Every row gives one point. To make a cloud, some directions were put in groups of two or more. Within a group, all points are equally far from the middle, so they leave a hole (a ring in 2 directions, a hollow ball in 3). The other directions are filled evenly. Then the cloud was stretched, turned, moved and blurred a little. Count the holes, and give their numbers of directions, smallest first.

Cloud (19 x 3):
[[ -3  84 -63]
 [ 12 -69 -40]
 [ 29   9 -26]
 [-16 -50  65]
 [-44  42 -12]
 [ 18 -50 -31]
 [-32  25 -10]
 [ 15 -50 -52]
 [-55  40  10]
 [-17  51  59]
 [  1 -24 -52]
 [-12  34 -27]
 [-46  -4  29]
 [-11  20   3]
 [  3  18  50]
 [-10  83  51]
 [-17   4 -33]
 [-69  31  31]
 [ 21  37 -36]]
Holes: 0

Cloud (30 x 4):
[[ 66 -15  76 -20]
 [-11 -68  -2  50]
 [-25 -18  -4 -10]
 [-43  42 -14 -29]
 [-40  -5  53  16]
 [ 29  30  82  -5]
 [ 87 -17 -19  12]
 [ 66 -27  16  28]
 [-20 -69  10  38]
 [  4 -29 -31  48]
 [ 85 -60  44  13]
 [ 16 -29 -53 -16]
 [  3  21   2  24]
 [ 52 -17  41 -39]
 [ 50  50  50 -57]
 [ 19  47  89 -11]
 [ 41  -9  36 -44]
 [-34   6  28 -31]
 [ 36  -1  -4  32]
 [ 27  17  61 -60]
 [-51  12  51 -26]
 [-37 -18  14   2]
 [  1  65  16   3]
 [-31 -31  51 -18]
 [-36  29 -28 -20]
 [  0  61  53  -2]
 [ 37  30  87 -12]
 [-24 -25 -26  21]
 [ 51  -8  62 -43]
 [-46  -1  30  -1]]
Holes: 1 (2)

Cloud (32 x 4):
[[  6 -76  38 -34]
 [-83  -8  -8  -3]
 [-56  38  14 -83]
 [ 22  17 -15  39]
 [-35 -49   7 -58]
 [-19  34  45 -13]
 [ 47  32 -21   4]
 [-21  95 -21 -49]
 [ -2 -18  15 -15]
 [ 17  69 -17  18]
 [ 37  13   8 -18]
 [-52   2  -5 -28]
 [-20 -18 -10  15]
 [-42 -52  -8 -83]
 [ 37  39   8  32]
 [-34  53  38  24]
 [-20 -15  -2 -44]
 [-28  34  32 -21]
 [ 53 -56  -4  19]
 [-31 -25 -36 -40]
 [-60 -31  50 -15]
 [ 33  -4  19 -13]
 [-24 -14 -30 -10]
 [ -1  31  36 -25]
 [ 27  13 -54 -50]
 [-35  38 -33  42]
 [-53 -46  25 -41]
 [ 25  11 -23 -23]
 [-19  47 -32 -39]
 [-19  62 -49  51]
 [-10  22 -22 -23]
 [ 14 -11  12   8]]
Holes: 0

Cloud (50 x 6):
[[ 48   1 -10  12 -11 -25]
 [  8  45  -2 -13 -62  -3]
 [ -9 -11  34  45  -1  52]
 [ 36  -4  27  61  19  34]
 [-10   5 -45 -11  29  -3]
 [ -1   9  25  56 -64  13]
 [  8 -31  32  35 -14 -19]
 [-15  -4  47  36 -48   9]
 [  2 -43  -6  61  43   6]
 [-42  32   4  23   3  32]
 [-31 -21   3  -3 -49  11]
 [ 26  36 -36  29  -6  11]
 [ 34 -17 -18  62 -15  15]
 [-36 -11  18   5 -50  23]
 [-38 -33   4  16   9 -42]
 [  3 -16   0 -29 -40  34]
 [-27  23   2  43  44  13]
 [ -9  30  -3 -50 -47  18]
 [-24  17  -3  57  51   4]
 [ -1   9 -22  24  56  -6]
 [-26  13 -39  48   9  11]
 [ 31   9 -31  27  34  -6]
 [ -7 -34  -4  -7 -47  -9]
 [  9   2  29 -33  -9  -6]
 [  0  27  28 -15 -16 -14]
 [-26 -18 -21  23  -3 -55]
 [  7 -32  17  -1  26  19]
 [ 24 -13  28  61  22  36]
 [  5 -13   0 -34 -41  34]
 [  1 -45   8   2  28  11]
 [-14 -28  35  24  11  34]
 [-51  -9   5  -1  26 -25]
 [ -5 -12 -29  68   6 -41]
 [-25 -39  27  21  19  15]
 [ -8  31  33 -31 -26   9]
 [  9 -43 -19  49  31   8]
 [ -8 -17   9  95  40   5]
 [-37  -7 -26  38  -1  22]
 [ 13   6 -20 -37 -24 -34]
 [  0  26 -45  23  14   7]
 [-27 -10 -27  14 -16 -48]
 [-33 -13 -40  34  56 -18]
 [ 21  61  19  33 -44  13]
 [ 11 -19  -2 -48  -3 -20]
 [  4   1  43 -23 -21  37]
 [ 45  -8 -21  32  24   5]
 [ 47 -23  -4  49  -3 -13]
 [-47  20 -17 -14 -21  13]
 [  5 -30  41   0 -17  -4]
 [  9   2 -10 -39 -30  35]]
Holes: 3 (2, 2, 2)
